Each wall is flat, endless, passes through zero and stands at right angles to its row. A trip goes straight from one point to another. Which walls does it cross, in order?
In the rows, zero is written as 128.

Walls:
(1): [144 103]
(2): [ 88 121]
(3): [ 93 162]
(4): [128 147]
(5): [149  68]
(6): [150  58]
(7): [113 102]
(8): [117 152]
(9): [108 139]
(10): [101  94]
(11): [205 130]
Trips:
[ 79 114] to [182  99] -> 6, 5, 8, 1, 3, 9, 11, 2, 10, 7
[ 70 131] to [109 136] -> none
[ 85 138] to [176 148] -> 7, 10, 2, 11, 9, 3, 1, 8

Walls:
(1): [101 114  93  52 117 111 116 133 147]
(2): [145  87 153 134 130 128 172 113 107]
(3): [ 92 162 177 101 150  97 108 184 167]
(4): [ 86 153 150 177 116 164  59 140 128]
(5): [135 118 158 126 165  76 151 114 147]
(6): [153 116 157  95 111 145 129 132 104]
(7): [ 99 128  72 175 143 148 134 120 165]
Trips:
[ 88 189  84 149 130  75 108 135 104] to [149 128  65 142  84  95  73 125 126] -> 3
[153 116 162 114 200 186 120 109 166] to [164 137 136 110 149 160  51 119 163] -> 2, 7, 5, 1
[166 145 116 171 201 159 102 148 119] to [140 141 128 156 108 150 174 114 114] -> 2, 4, 6
[120 111 181 161  77 149 101  95 125] to [119  89 150 142  60 103 125 108 161] -> 5, 1

Walls:
(1): [165 139  67 106 126 106 112 111 119 113 136  84  70 103 109 129 133  98
 135  99  74 144  70 133]
(2): [ 49  94 116 119 164  99 177 128 118  80 113 126 166 159 132 177  72  86
 134 131 142  53 166 151]
(3): [136 178 136  65  38 128 133 181 113  72 108 143 148 136 169 120 179 123
 168  81 111 155 212 192]
(4): [145 170 137 161 133 109  78 151 137 115 135 143 135 138  69 184  67  99
  90 196 141 110 132 121]
(5): [140 143 101 153 148 118 178  86 131 127 164 138 142 147 112 102 201 148
 149 162 155 102 149 189]
(6): [158 113 146 125 129 120  94 150 115 129 155 105 113  73  91 103 122 102
 168 118 123  52 117 121]
(7): [174 171  90 155 138 120  88 154  96 118 120  94 122  48  86 164 102 153
 104 108 168 106  56 139]
(8): [ 97 120  86 143 158 138 137  70 154 127  88  93 148 157 144 175 133  71
  80 180  86 128 171 147]
(9): [143 129 145 127 117 160 111 131 117 119 145 114 133 140 170 200 208 118
 127 142 129 106 121 143]
(10): [ 92 169 158 123 154 170 118  92 134 110  90 116 117 177 162 121 128 123
 122 137 155  92 190 102]
(11): [135 114 183 146 163 151 115 115 105 127 156 125 105 122 190 139 118 118
 143 107  70 132 129 126]
(12): [146  95 143 143 110 152  89 107 150 142 123  69 134 180 180  96 211 135
 151 141 133 120 125 149]
Trips:
[134 139 121  98 132  65 134 129 143  72 179 154  93 120  85 117 114  90
 100 117 104 108 116 141] to [ 96 145 134 117 152 118 133 124 111 189 176 136 125 136 149 189 136 135
 125 174  95 131 133 149] -> 3, 8, 11, 7, 9, 6, 1
[132 179 108  82 158 113 151 133 115  86 205 147 104 141 147 135 133 162
 121 180 110 119 118 193] to [118  96 119 101 147 117 163 147 158 108 174 142 115 134 196 157 161 113
 105 116 115 139 122 147] -> 7, 8, 4, 12
